Each row is a point. Each table stands for the endless flat space through its points: a line for two points, a plane for three, and so on. Write the one point that lies in both, or say that there is none.

First (3 x 4)
| -0.018 |  0.001 |  0.008 |  0.019 |
| -0.014 | -0.007 |  0.008 | -0.001 |
| -0.005 |  0.005 |  0.000 |  0.020 |
Second (2 x 4)
| -0.017 | -0.001 | -0.001 |  0.012 |
|  0.001 | -0.016 | -0.001 | -0.003 |
They share: no point

First (3 x 8)
| -0.003 | -0.039 | -0.017 |  0.003 |  0.012 |  0.016 | -0.021 |  0.000 |
|  0.015 | -0.011 |  0.003 | -0.017 | -0.018 |  0.008 | -0.029 | -0.026 |
|  0.009 | -0.012 |  0.004 | -0.006 | -0.015 |  0.019 | -0.018 | -0.021 |
Second (3 x 8)
|  0.001 | -0.029 |  0.017 |  0.004 | -0.018 |  0.016 | -0.007 | -0.020 |
| -0.014 | -0.019 | -0.003 | -0.001 | -0.003 |  0.036 | -0.007 | -0.025 |
|  0.013 | -0.002 | -0.017 | -0.002 |  0.000 |  0.030 | -0.022 | -0.006 |
They share: |  0.004 | -0.017 |  0.001 |  0.001 | -0.009 |  0.024 | -0.013 | -0.015 |

First (3 x 11)
| -0.012 | -0.015 | -0.007 |  0.014 |  0.002 |  0.009 |  0.003 |  0.001 | -0.034 |  0.000 |  0.015 |
|  0.014 | -0.035 | -0.035 | -0.006 | -0.035 |  0.023 | -0.041 |  0.020 | -0.017 | -0.042 |  0.001 |
|  0.015 | -0.035 | -0.033 | -0.001 | -0.032 |  0.022 | -0.035 |  0.014 | -0.020 | -0.039 |  0.007 |
Second (4 x 11)
|  0.006 | -0.022 | -0.020 |  0.001 | -0.026 |  0.006 | -0.025 |  0.009 | -0.034 | -0.026 |  0.012 |
|  0.013 | -0.031 |  0.010 | -0.015 | -0.009 |  0.023 | -0.028 |  0.030 | -0.013 | -0.038 | -0.003 |
|  0.005 | -0.032 | -0.016 | -0.007 | -0.015 |  0.030 | -0.028 |  0.027 | -0.009 | -0.031 | -0.006 |
|  0.002 | -0.021 | -0.049 |  0.015 | -0.039 |  0.022 | -0.018 |  0.010 | -0.025 | -0.012 |  0.009 |
They share: |  0.003 | -0.027 | -0.025 | -0.001 | -0.022 |  0.018 | -0.027 |  0.016 | -0.022 | -0.027 |  0.003 |

First (2 x 14)
|  0.000 | -0.020 |  0.010 | -0.001 | -0.021 | -0.029 |  0.026 |  0.005 | -0.005 | -0.018 | -0.002 | -0.014 | -0.021 | -0.028 |
| -0.015 | -0.025 |  0.035 | -0.026 | -0.036 | -0.024 |  0.026 | -0.020 | -0.010 |  0.012 | -0.032 | -0.039 | -0.021 | -0.003 |
Second (2 x 14)
| -0.001 | -0.020 |  0.023 | -0.013 | -0.023 | -0.031 |  0.025 | -0.006 | -0.010 | -0.001 | -0.017 | -0.029 | -0.021 | -0.017 |
|  0.004 | -0.018 |  0.026 | -0.015 | -0.019 | -0.035 |  0.024 | -0.007 | -0.013 |  0.004 | -0.020 | -0.034 | -0.021 | -0.016 |
They share: | -0.006 | -0.022 |  0.020 | -0.011 | -0.027 | -0.027 |  0.026 | -0.005 | -0.007 | -0.006 | -0.014 | -0.024 | -0.021 | -0.018 |

First (3 x 18)
| -0.003 |  0.015 |  0.004 | -0.015 | -0.035 | -0.014 |  0.029 | -0.024 | -0.015 | -0.012 |  0.022 | -0.007 |  0.009 |  0.027 | -0.019 | -0.010 | -0.013 |  0.015 |
|  0.001 |  0.009 |  0.006 | -0.021 | -0.041 | -0.015 |  0.034 | -0.023 | -0.019 | -0.011 |  0.024 | -0.010 |  0.011 |  0.030 | -0.022 | -0.016 | -0.014 |  0.011 |
|  0.005 |  0.007 |  0.012 | -0.024 | -0.035 | -0.013 |  0.029 | -0.023 | -0.020 | -0.006 |  0.019 | -0.003 |  0.017 |  0.033 | -0.023 | -0.014 | -0.013 |  0.013 |
Second (2 x 18)
| -0.021 |  0.016 |  0.002 |  0.000 | -0.005 | -0.014 |  0.010 | -0.025 | -0.024 | -0.014 |  0.000 |  0.012 | -0.005 |  0.036 | -0.011 |  0.001 | -0.005 |  0.024 |
|  0.003 |  0.020 |  0.010 | -0.016 | -0.029 | -0.010 |  0.022 | -0.025 | -0.008 | -0.006 |  0.020 |  0.000 |  0.019 |  0.024 | -0.019 | -0.003 | -0.013 |  0.020 |
They share: | -0.003 |  0.019 |  0.008 | -0.012 | -0.023 | -0.011 |  0.019 | -0.025 | -0.012 | -0.008 |  0.015 |  0.003 |  0.013 |  0.027 | -0.017 | -0.002 | -0.011 |  0.021 |

First (4 x 24)
| -0.028 |  0.030 |  0.015 |  0.023 |  0.013 | -0.006 | -0.022 | -0.010 |  0.036 |  0.045 |  0.004 | -0.042 | -0.019 |  0.030 |  0.006 | -0.009 | -0.003 |  0.016 | -0.023 | -0.010 | -0.040 | -0.040 | -0.050 | -0.019 |
|  0.017 | -0.022 |  0.046 | -0.004 |  0.027 | -0.024 | -0.002 |  0.037 | -0.002 |  0.020 | -0.026 |  0.012 |  0.012 |  0.018 |  0.011 |  0.010 | -0.028 |  0.004 |  0.008 | -0.014 | -0.013 | -0.040 | -0.009 | -0.059 |
| -0.023 |  0.012 |  0.018 |  0.021 |  0.016 | -0.024 |  0.013 | -0.005 |  0.019 |  0.011 | -0.031 | -0.022 | -0.024 |  0.005 | -0.015 | -0.023 | -0.029 |  0.001 |  0.009 | -0.007 | -0.019 | -0.019 | -0.020 | -0.023 |
| -0.044 |  0.032 |  0.003 |  0.040 |  0.006 | -0.014 | -0.009 | -0.022 |  0.037 |  0.032 | -0.003 | -0.046 | -0.033 |  0.029 | -0.012 | -0.020 | -0.014 |  0.011 | -0.018 | -0.001 | -0.036 | -0.025 | -0.045 | -0.009 |
Second (2 x 24)
| -0.022 |  0.011 |  0.019 |  0.025 |  0.018 | -0.018 |  0.001 | -0.005 |  0.025 |  0.023 | -0.013 | -0.016 | -0.023 |  0.017 | -0.016 | -0.011 | -0.016 |  0.005 | -0.002 |  0.003 | -0.021 | -0.034 | -0.032 | -0.019 |
| -0.020 |  0.019 |  0.011 |  0.019 |  0.014 | -0.026 |  0.013 |  0.001 |  0.015 |  0.017 | -0.025 | -0.026 | -0.031 |  0.013 | -0.012 | -0.015 | -0.026 |  0.003 |  0.010 | -0.009 | -0.029 | -0.020 | -0.028 | -0.023 |
They share: no point

First (5 x 24)
|  0.009 |  0.010 |  0.011 | -0.033 | -0.009 | -0.005 | -0.014 | -0.006 | -0.012 | -0.003 | -0.022 | -0.015 |  0.026 | -0.030 |  0.002 |  0.011 | -0.014 | -0.016 | -0.041 |  0.031 | -0.042 |  0.034 | -0.007 | -0.007 |
|  0.038 |  0.023 | -0.011 | -0.021 | -0.012 | -0.017 |  0.025 |  0.020 |  0.023 |  0.009 | -0.030 |  0.012 |  0.036 | -0.014 | -0.026 |  0.030 |  0.036 | -0.037 | -0.034 |  0.010 |  0.004 |  0.005 |  0.033 | -0.020 |
|  0.009 | -0.042 |  0.019 | -0.023 | -0.015 | -0.007 | -0.028 |  0.022 |  0.046 |  0.011 | -0.026 | -0.033 | -0.004 | -0.034 |  0.000 | -0.003 |  0.008 |  0.006 | -0.019 |  0.019 | -0.044 |  0.036 | -0.017 |  0.005 |
|  0.000 | -0.015 | -0.005 | -0.042 | -0.003 |  0.010 | -0.008 | -0.006 |  0.000 | -0.016 |  0.004 | -0.027 |  0.017 | -0.030 |  0.001 |  0.017 | -0.007 | -0.002 | -0.051 |  0.034 | -0.033 |  0.036 | -0.010 | -0.012 |
| -0.002 |  0.000 | -0.015 | -0.037 | -0.021 |  0.006 |  0.021 |  0.030 | -0.003 | -0.012 |  0.019 | -0.009 |  0.001 | -0.006 | -0.002 |  0.048 |  0.017 | -0.009 | -0.032 |  0.040 |  0.004 | -0.006 |  0.014 | -0.032 |
Second (4 x 24)
|  0.001 | -0.017 | -0.001 | -0.030 | -0.004 | -0.003 | -0.012 |  0.021 |  0.022 | -0.011 |  0.002 | -0.027 |  0.012 | -0.006 | -0.031 |  0.014 |  0.005 | -0.001 | -0.023 |  0.024 | -0.037 |  0.033 |  0.000 | -0.019 |
|  0.015 | -0.023 | -0.002 | -0.045 |  0.018 | -0.008 | -0.003 |  0.026 |  0.014 | -0.014 |  0.004 | -0.022 |  0.007 |  0.014 | -0.035 |  0.006 |  0.014 | -0.007 | -0.035 |  0.028 | -0.026 |  0.029 |  0.000 | -0.006 |
| -0.012 | -0.006 |  0.004 | -0.020 | -0.029 |  0.004 | -0.024 |  0.011 |  0.030 |  0.007 | -0.017 | -0.021 |  0.009 | -0.035 | -0.008 |  0.020 |  0.001 | -0.003 | -0.018 |  0.018 | -0.036 |  0.018 |  0.008 | -0.023 |
| -0.037 |  0.009 |  0.000 | -0.023 | -0.034 |  0.014 | -0.045 | -0.008 |  0.046 |  0.004 | -0.024 | -0.028 |  0.001 | -0.054 | -0.003 |  0.018 |  0.004 | -0.003 | -0.015 |  0.004 | -0.040 |  0.017 |  0.020 | -0.016 |
They share: no point

First (4 x 24)
|  0.018 |  0.003 |  0.005 | -0.044 |  0.008 |  0.000 | -0.009 |  0.032 |  0.002 | -0.006 | -0.029 | -0.006 |  0.012 |  0.016 | -0.011 |  0.005 | -0.020 | -0.011 | -0.017 |  0.007 | -0.008 | -0.013 | -0.025 |  0.018 |
|  0.025 | -0.001 |  0.008 | -0.033 |  0.013 | -0.005 | -0.003 |  0.028 | -0.014 | -0.004 | -0.017 |  0.004 |  0.001 |  0.007 | -0.009 |  0.015 | -0.022 | -0.007 | -0.015 |  0.005 | -0.015 | -0.012 | -0.012 |  0.016 |
|  0.033 |  0.007 | -0.010 | -0.038 |  0.016 | -0.015 | -0.015 |  0.014 | -0.012 |  0.014 | -0.025 |  0.004 |  0.000 |  0.004 | -0.008 |  0.016 | -0.026 |  0.010 | -0.031 |  0.022 | -0.019 | -0.002 | -0.016 |  0.030 |
|  0.041 |  0.011 | -0.022 | -0.028 |  0.026 | -0.023 | -0.019 |  0.002 | -0.024 |  0.026 | -0.021 |  0.016 | -0.006 | -0.006 | -0.010 |  0.022 | -0.022 |  0.024 | -0.039 |  0.028 | -0.023 |  0.006 | -0.008 |  0.042 |
Second (3 x 24)
|  0.037 |  0.003 |  0.013 | -0.037 |  0.001 |  0.009 |  0.002 |  0.021 | -0.034 | -0.030 | -0.014 |  0.031 | -0.010 |  0.000 | -0.006 |  0.043 | -0.022 |  0.002 | -0.001 |  0.007 | -0.033 |  0.007 | -0.001 |  0.028 |
|  0.030 | -0.004 |  0.005 | -0.035 |  0.003 | -0.001 | -0.006 |  0.012 | -0.035 | -0.026 | -0.008 |  0.027 | -0.013 |  0.005 | -0.012 |  0.028 | -0.022 | -0.012 | -0.017 |  0.010 | -0.019 | -0.006 | -0.006 |  0.013 |
|  0.026 |  0.000 |  0.021 | -0.027 |  0.019 | -0.009 |  0.010 |  0.032 | -0.023 | -0.002 | -0.016 |  0.003 | -0.001 | -0.015 | -0.012 |  0.032 | -0.006 |  0.004 |  0.007 | -0.002 | -0.035 | -0.010 |  0.006 |  0.025 |
They share: no point
